Each row of a before or after table is a point. The points were changed in one or more steps. Then noise was added and the rows were shuffled. The steps act on how far a point lies along the listed directions, d1 being the first. Name the steps. A step turns or swaps two directions, mirrors them in a line or flattens them onto one, adds a multiple of one to another, or multiplies one. Angles are multiples of 10 degrees, from the lower direction toward the higher: turns from -170 to 170, lines from 10 to 170 but not 90. Use the fewest steps. Two steps may share a direction if one is a turn and the other turns, adds or multiplies; they go together, in the order done. Otherwise the lowest direction goes first.
(in the rows, 128 means zero)

Directions:
(1): [ 83 141]
(2): [141 173]
Before (10 x 2)
[[ 96 111]
 [ 97  75]
 [167  86]
 [ 90 149]
 [100 142]
 [114 104]
 [110 150]
 [135 209]
 [ 86  31]
 [ 85 129]]
After (10 x 2)
[[106 140]
 [ 93 141]
 [167  92]
 [ 94 135]
 [ 99 141]
 [107  92]
 [122 166]
 [124 119]
 [102 126]
 [106 113]]
Steps: multiply d2 by 0.4

Directions:
(1): [139  70 102 145]
(2): [ 86 125 149 176]
(3): [132  97 183 106]
(4): [ 77 116 109  91]
Before (14 x 4)
[[128  68  95  84]
 [110 116 123  90]
 [135 138 123 105]
 [119 101 104  77]
 [146 113 150 124]
 [ 89  92  72 164]
 [116  68 109 132]
 [141 147 108 156]
 [127 123 119 142]
 [117 142 104 170]
 [ 87 140 104 156]
 [126 120 162 133]
 [155 134 127 148]
 [ 71 141  97 149]]
After (14 x 4)
[[ 88  91 164 156]
 [145  99 188  95]
 [129  94 176  91]
 [153 167  44 203]
 [106 115 170 149]
 [136 139 105 137]
 [139  98 148 145]
 [158 186  61 202]
 [152 177  41 156]
 [153 179  62 180]
 [128 134  97 106]
 [106 125 131 132]
 [ 86 103 161 160]
 [131 168  47 139]]
Steps: multiply d1 by 0.4; turn d2 and d4 by -120 degrees; multiply d3 by 2.5

Directions:
(1): [180 130  79  89  82 121 121 143]
(2): [ 78 102 109 119  91 191 118 132]
(3): [129  68 136 144 127  97  70 154]
(4): [ 87 172 143 101  95  90  89 109]
Before (12 x 8)
[[105 114 143 172 169 107 144 124]
 [ 89  78 135 122 111 138  56 127]
 [138  40 112 169 170 182 181 150]
 [124 160  96  99 106 129 121 115]
 [143 108 116 132 136 176 133 127]
 [158 170 106  92  95  95 138 144]
 [ 92  93  92  96  54 128  53 144]
 [170 116 122 150 162 155 165 133]
 [137  72 114 173 174 208 176 161]
 [147  59 125 165 137 143  91 150]
 [143  38 133 153 132 151 117 177]
 [136 114 141 116 133 148 142 139]]
After (12 x 8)
[[178  98  75 126 139 185 218 137]
 [ 90 112  95 137 108 167 149 125]
 [156 178 109 124 130 170 180 102]
 [175 123 115 126 144 150 138 129]
 [135 128 128 134 145  83  96 127]
 [152  98 125 157 160 173 154 137]
 [149 116 137 112 131 140 142 140]
 [146 190 106  74  98 126 128  95]
 [113 133 170 152 158  76 114 144]
 [165 212 122  86 109  54 126 105]
 [170 173 117 105 123 167 212 130]
 [193 102  73 137 141 194 192 162]]
Steps: turn d1 and d2 by -110 degrees; mirror d3 and d4 in the line at 80 degrees

Directions:
(1): [ 84 150 112 123 196  70 130 120  98 104 140]
(2): [159 138 139 107 105 132 148 133  96  36 111]
Before (13 x 11)
[[144 107 161 115 121 158 128 115 157 123 108]
 [ 82 140 124 131 174 101 127 106 108 124 116]
 [115 120 116 151 148 121 110 135 146 178 118]
 [174  98 130 137  96 181 114 137 177 210 108]
 [117 115 136 139 169 128 124 118 130 168 135]
 [109 157 121  99 158  76 127 120 114  72 136]
 [128 105 142 144  94 161 115 136 157 208 131]
 [ 62 170  92 134 212  60 125 111 121 152 153]
 [ 84 134 122 132 184  85 101 122 126 178 148]
 [108 141 113 113 142 109 141 125 109  78 127]
 [161 121 128 129  87 176 141 143 143 157 118]
 [ 91 143 111 124 175  84 123 115 125 146 162]
 [128 126 147 102 137 134 141 139 110 107 119]]
After (13 x 11)
[[106 118 112 158 155 119 103 134 157 209 124]
 [ 64 135 115 141 205  73  93 118 135 212 157]
 [106 164 120  92 166  64 132 119 100  45 135]
 [ 35 174  82 138 242  39 119 107 121 174 164]
 [124  97 141 153  89 170 107 135 175 248 135]
 [176  88 130 146  84 197 107 139 197 249 111]
 [ 71 144 119 132 188  89 126 104 106 126 120]
 [132 128 148  98 135 133 144 140 103  91 116]
 [150 105 163 115 113 164 129 116 159 121 107]
 [106 114 131 144 178 125 119 116 137 192 141]
 [169 116 132 131  74 189 140 145 150 164 116]
 [ 75 145 105 127 194  71 119 113 127 162 169]
 [110 146 113 107 145 103 146 125  98  54 124]]
Steps: multiply d1 by 1.3; multiply d2 by 1.6

Directions:
(1): [ 72 160 138 121 136 135  59 112 142  96 169 163]
(2): [154 183 160  88 115 195 123 119 156 129  97 103]
(3): [151 138 110 165 127 148  60 176  98 179 129 110]
(4): [144 162  97  94 138  91 124 184 140 111  81 180]
(5): [ 52 136  95 151 138 143 144 121 159 171  78 121]
(6): [161 165 147 214 118 110 132 105 164 112 115 149]
Before (14 x 12)
[[153 152 127 146 102 114 160 114 150 140  92 150]
 [139 148 153 213 125 126  97  97 145 119 152 123]
 [137 119 111 127 116 130 149 141 113 137 114  91]
 [191 126 166 208 129 207 186  85  99 173 105  70]
 [111 119 119 146 121 162 131 151 119 168  97 107]
 [111 155 151 122 130 132 152 107 122 112  70 117]
 [137 170 150 148 128 128  86 131 144 117 126 165]
 [148 170 127  63 119 158  82 171 126 144  93 101]
 [119 122  76 114 114 141  91 208  82 204 126 106]
 [199 174 150 142 112 153  73 143 129 141 138 138]
 [204 207 204 119 112 133 125 103 175  85 146 143]
 [128  86 168  64 131 169 149  88 109 116 163  84]
 [ 87  95 144 108 153 125 128  75 104  87 208 123]
 [115 158 130  73 111 186 184 130 135 134  61 112]]
After (14 x 12)
[[109 156 166 145 126 132 159  83 132 104  77 114]
 [135 117 115 124 116 128 158 133 116 129 115  92]
 [104 118 124 128 122 147 163 137 136 143  88 121]
 [ 85  92  98  84 112 153 128 157  85 183 152  89]
 [146 143 145 174  97 134 148  88 145 152 118 126]
 [127 137 102  84 163  77 130 156 117  77 137 182]
 [117 140 151  63 115 186  88 120 116 144 136  66]
 [226 159 115 155 142 160 186 178 103 167  34 125]
 [103 155 162 107 104 188 214  69 159 110  81 106]
 [213 204 185 132 113 164  57 149 135 142 157 112]
 [162 168 114 178 133 104  76 172 133 134 109 152]
 [188 153 135 116 116 178  36 171  94 178 153 112]
 [162 123 133  37 140 123 157 155 122 103  99 138]
 [131 158 150 149 127 147  66 131 125 135 144 143]]
Steps: mirror d1 and d4 in the line at 10 degrees; add -1 times d5 to d3; turn d3 and d6 by -30 degrees

Directions:
(1): [ 99 144 154  67 135  98 147 125 185 124 175  96  89 127 116  84 178  99]
(2): [112 130 115 138 117 162  90 166 174 125  87 127 108 189 134  62 124 186]
(3): [118 140 143 138 158 177 110 112  91 113 120 132 178 117 177  59 161  71]
Before (12 x 18)
[[148 127 130 133 150 142 111 150 119 128 101 141 135 133 139 113 127 133]
 [144 109 130 123 109  67 166 110 107 141 171 121 108  78  91 249 113 146]
 [129 139 140  84  88  40 179  97 150 150 179 107  80  73  64 218 109 117]
 [124 135 137 142 148 153 106 130 130 105 116 135 140 133 146 112 156  95]
 [138 139 118 110 126 134 131 129 123 118 133 112 121 116 135 112 137 113]
 [111 143 166  54 140  57 167 120 176 124 188 100  74 104  91 157 137  97]
 [144 115 129  98 108  49 177 130 153 144 177 117  80  97  72 208 103 121]
 [149 115 121 147 113 135 117 148 112 126 100 128 141 130 150 133 113 151]
 [115 146 148  98 116 129 131 133 152  96 147 108 106 115 129  49 172 103]
 [ 92 167 139 103 145 135  97 125 196 124 136  87  87 162 143  40 137 126]
 [123 136 116 108 121  91 172 101 102 146 168 121 121  91 108 198 131 100]
 [141 116 113 160 109 148 118 139 100 125 116 124 144 132 140 138 115 149]]
After (12 x 18)
[[154 117 140 127 140  82 167  98  76 138 170 139 143  59 114 202 116  56]
 [120 136 127 141 136 150 101 145 157 109 107 130 126 151 140 107 149 121]
 [148 128 132 122 145 130 120 154 147 131 113 134 116 141 129 114 129 140]
 [136 139 120 109 126 134 124 128 128 120 126 113 121 122 136 105 138 122]
 [148 116 123 140 112 125 121 151 122 125 111 121 132 138 146 139 116 152]
 [ 86 171 143  71 127  93 116 130 240 133 159  69  43 167 106  60 139 146]
 [154 110 131 165 141 119 151  85  26 132 145 148 183  53 138 226 108  93]
 [139 112 109 151 111 141 124 140 112 128 123 128 139 131 130 145 116 154]
 [125 143 168  75 161  83 154 101 131 122 177 114 118  85 120 146 139  62]
 [133 140 114 142 134 143 148  88  46 137 138 143 173  85 154 174 125  75]
 [146 141 150 119 120  90 167  69  65 141 168 130 156  40 113 204 108  60]
 [113 151 144  88 108 117 134 149 177  99 148 106  85 133 114  52 169 120]]
Steps: add 0.7 times d2 to d1; turn d2 and d3 by -50 degrees

Directions:
(1): [159 167 107 110  82 149 152  28 118 117 137 156 136 180 148 160 112 124
 104  69 154 144 130 125]
(2): [131  77 176  86 114 119  98 121  83 136 128 144  80 172  89 120 120 102
 147  88  98  52 144 165]
(3): [126 104 162 141 110 167 171 139 108 146 141 174 145 116 211  93 142  65
 124 151 147  97 176  92]
(4): [119 178 178  38 129 130 130 155 129  93 128  94 190 127 157 123  90 161
 132 130 156  80 107 119]
(5): [127 114 154 158 144 113 151  86 125 166  30  62 140 130 136  88 138 109
 110 118 177 116 103 161]
Before (12 x 24)
[[109 106 177  89 128 132 118 160 110 129 121 131 142 137 138 122 116 102
  154 129 124  73 136 133]
 [115 164 164  90 124 130 117 150 132 123 153 128 155 119 128 131 110 143
  133 151 142 101 128 120]
 [120 126 146 121 140 100 126 113 113 127 101  91 135 131 125 114 129 140
  129 122 139 120 119 146]
 [133 157 101 209 137 121 169  82 163 157  70  87 137 131 144 123 142 130
  102 138 178 187 109 138]
 [131 125 119 119 100 137 150  98 114 136 154 162 117 144 158 145 118 103
  127 101 122 127 164 107]
 [135 142 133 103 123  98 106  93 126 126 114  97 120 150  83 150 123 150
  128  98 109 139 100 153]
 [138 150 158  48 112 154 128 120 106  92 156 162 160 152 155 147  76 132
  128 105 126  66 138 117]
 [136 115 109 173 131 125 143 108 139 142  92 120 131 122 138 115 143  97
  118 131 152 142 132 131]
 [123 112 118 148 152 126 109 141 135 122 135 127 109 102  99 134 131 131
  136 142 104 148 108 139]
 [138 155 122  94 132 128 122 130 135 122 111  92 161 135 147 133 112 155
  117 132 160 138 115 138]
 [132 129 116 149 146 115 128 107 151 148 101  83 137 123 123 120 129 132
  116 109 132 149 104 125]
 [133 136 156  64 102 135 118 114 115 109 159 155 119 152 122 135 119 142
  133  92 110 103 140 128]]
After (12 x 24)
[[129 127 120 112  97 134 148 100 110 137 156 158 122 145 163 143 114 106
  126 101 124 121 162 107]
 [131 151 171  39 104 136 120 120 120 101 160 146 139 153 133 133 106 152
  134  94 118  90 135 126]
 [126 114 118 147 151 127 106 139 137 123 137 126 106 103  97 136 133 128
  136 142 101 151 111 141]
 [135 148 139  92 122  99 106  98 127 120 116  90 130 152  87 152 114 157
  131  98 112 131  97 150]
 [142 146 113 106 133 127 122 125 134 128 111  98 151 137 140 132 118 149
  113 132 157 144 120 139]
 [119 127 149 117 139 100 124 114 113 125 104  91 138 131 128 112 127 143
  131 125 138 116 118 146]
 [137 134  79 248 136 120 168  68 161 171  69  99 109 132 133 124 157 116
   99 135 166 206 117 139]
 [134 111 105 188 129 122 145 102 141 148  93 125 123 120 134 112 145  93
  118 130 151 149 134 134]
 [134 164 167  26 111 155 129 127 105  81 158 155 176 150 159 149  68 140
  132 106 132  53 133 114]
 [116 164 167  89 125 130 117 149 133 125 156 125 159 119 122 132 110 142
  131 154 142 101 129 118]
 [108 120 188  63 128 133 119 168 111 119 122 125 162 136 147 119 104 116
  155 132 131  61 132 128]
 [133 122 110 160 148 117 128 104 150 154 100  88 128 122 118 120 134 129
  114 109 128 154 105 125]]
Steps: add 0.7 times d2 to d4

Directions:
(1): [129 130 129 134 175 135 137 193 205 111 104 152  83 157  84  75 127 161
 135 132  62  49  92 121 114 173 134  97 139 121 181 143 181 122 120 152
 189 139 137 173  92 124 142 131 118  96 153 115]
(2): [143 118 115 108 137  89 194 116 154 144 165  99  76 164 187 114 137 101
 117 147 172 151  88 151 137  93 146  89  63 117  86 127 141  97 129 112
 169 207 107 111 107 118 133 103  64 134 200 109]
Before (14 x 48)
[[127 126 123 126 112 124 107  98  79 126 130 123 144 106 143 163 119 111
  129 132 158 167 142 128 134 119 114 146 143 146 107 110 109 154 148 119
  104 101 120 116 147 136 109 144 133 142 104 135]
 [125 136 132 128 138 133 115 144 156 120 124 136 131 132 127 122 132 132
  128 133 110 114 119 132 118 139 133 121 149 128 149 150 136 134 133 143
  131 128 122 140 112 124 148 141 134 116 116 134]
 [138 115 124 129 138 112 153 128 146 142 142 109 120 146 156 127 127 124
  123 135 149 147 117 136 149 115 144 106 107 121 114 130 129 116 138 124
  135 142 106 107 119 116 111 104  95 134 148 123]
 [144 121 136 131 142 117 168 128 170 117 163 110  86 169 131 104 127 116
  123 150 123 119  93 128 127 112 127  84  98 124 129 137 158 122 129 127
  173 183 110 129 102 137 133 127  89 119 182 107]
 [130 132 129 124 145 116 156 142 154 139 127 129 110 147 152 111 121 125
  133 144 133 123 103 138 134 128 123 110 111 116 133 134 145 104 145 131
  150 151 115 143 108 123 135 121 108 121 160 123]
 [135 114 127 114 142 109 182 132 176 129 149 105  72 167 146 100 136 127
  136 151 150 107  82 138 137 113 142  96  82 123 112 124 161  96 116 126
  189 176 117 113 101 126 143 113  63 125 195 109]
 [113 124 127 126 108 108 148  82  98 148 155 101 138 120 163 148 132 112
  115 144 170 186 132 142 130  89 120 140  91 133  85 121  98 124 128 106
  105 155 102  95 130 128 112 113 107 151 132 149]
 [106 129 130 146 101 154  86  83  62 119 108 143 199  83 114 176 123 113
  122 113 138 170 180 136 115 122 109 169 174 146 123 105  89 158 131 117
   63  56 143 105 167 136 116 158 174 132  63 154]
 [120 126 136 134 121 141 115 121 115 119 114 133 150 110 131 138 126 153
  130 117 131 137 140 117 125 128 120 134 157 131 132 132 109 137 133 140
  111 116 129 128 135 129 127 112 148 133  95 138]
 [129 130 125 130 107 142 117 110 108 119 137 119 153 102 132 139 117 129
  107 115 143 140 149 138 133 129 120 152 138 127 119 115 110 126 133 124
  117 108 133 123 143 126 113 145 146 130 115 122]
 [116 139 122 121 111 128 133 103 115 138 138 110 135 123 157 143 138  96
  128 123 173 159 143 139 138 115 127 130 111 118 106 125 119 114 146 106
  104 140 116 108 148 145 120 113 111 154 144 118]
 [116 139 132 132  88 132  85 107  82 134 121 121 160  93 129 154 127 119
  129 125 132 151 146 120 123 131 114 155 134 122 105 138  98 140 120 125
   91  93 137 125 162 127 140 140 130 151  92 164]
 [103 144 134 143 108 164  45 113  89 114  93 157 197  82  75 151 116 157
  145 109 101 122 172 109 131 166 120 171 177 131 169 111 103 143 130 142
   82  51 147 132 154 133 123 148 195 136  53 155]
 [129 144 122 132 122 133 113 132 129 106 112 137 135 113 106 127 120 150
  125 131 122 120 128 124 124 141 122 146 162 129 115 130 134 136 133 131
  127 118 140 133 123 128 129 127 151 128 120 126]]
After (14 x 48)
[[133 133 129 127 159 119 157 166 180 133 120 137  93 161 139  92 120 135
  135 143 111  96  95 134 131 141 125  99 117 118 153 140 164 100 143 139
  167 154 120 156  97 123 137 123 106 108 164 118]
 [103 147 134 133  66 156  35  46  14 131 115 134 239  48 118 204 117 125
  138 107 167 199 204 117 142 120 114 205 166 140 117  94  47 149 135 119
   24  41 138  85 186 137 107 145 204 168  30 169]
 [124 135 132 126 133 128 114 140 149 124 129 131 136 131 129 128 131 131
  130 130 120 119 120 135 118 136 134 123 147 134 141 153 130 131 134 139
  121 125 120 134 119 122 144 138 132 121 118 138]
 [112 125 129 129 121 112 151 103 126 145 150 107 121 129 145 132 129 121
  117 144 150 168 119 141 124 101 123 130  99 132 104 123 113 125 126 114
  130 158 106 114 119 122 119 115 105 141 139 145]
 [129 128 123 128  98 143 114  97  95 124 143 115 164  95 141 149 118 124
  106 116 158 154 155 140 138 119 120 156 138 130 110 112 104 126 134 118
  108 108 129 115 150 122 112 146 143 138 107 124]
 [127 143 117 130 111 131 114 116 113 113 117 132 140 107 119 135 125 141
  123 131 139 141 136 130 128 126 124 153 158 129 106 127 120 135 132 123
  112 115 136 124 131 129 124 127 155 134 112 128]
 [ 99 128 129 140  66 148  76  36   6 131 124 127 231  60 146 210 121  86
  116 107 187 228 205 144 126  88 102 191 167 148  84  93  48 166 137 101
   17  47 140  75 195 139 107 155 182 157  48 165]
 [141 117 125 130 156 113 155 152 177 137 134 115 103 156 143 107 128 137
  130 136 125 115 105 131 149 133 149  93 109 114 136 135 145 113 135 133
  158 148 109 122 106 114 115 107  90 119 157 117]
 [144 123 137 136 169 123 175 164 219 110 146 124  61 184 106  75 121 133
  128 151  84  71  73 125 120 140 130  66 104 120 161 147 187 117 126 140
  206 192 114 155  83 138 142 131  87  96 198 101]
 [135 116 132 119 180 118 189 181 233 111 131 122  39 193 114  60 135 151
  141 156 101  47  58 132 126 147 147  72  90 120 153 136 200  90 108 148
  237 185 123 144  77 125 152 117  54  97 207 100]
 [111 139 122 121 122 130 136 116 131 138 135 116 127 131 151 127 137 104
  130 122 156 145 137 136 138 128 132 127 114 116 119 127 128 117 144 112
  117 143 116 116 138 145 122 109 108 147 148 116]
 [113 136 134 130  74 127  81  84  57 139 128 108 174  86 144 174 127 106
  126 124 155 179 159 122 126 116 110 164 131 123  87 132  86 142 124 115
   69  87 136 105 178 128 132 140 133 160  82 168]
 [128 125 123 129 107 122 105  89  70 128 137 120 152  98 150 168 118 103
  128 128 168 180 147 131 139 108 113 155 143 147 100 107 102 157 151 112
   98 101 117 107 155 139 106 148 137 142 100 136]
 [117 125 134 133 108 140 113 103  96 120 118 127 160 101 142 151 127 141
  129 113 149 157 148 122 128 119 118 146 156 137 118 128  92 137 132 133
   95 113 129 113 146 134 119 109 152 144  85 138]]
Steps: add 1 times d2 to d1
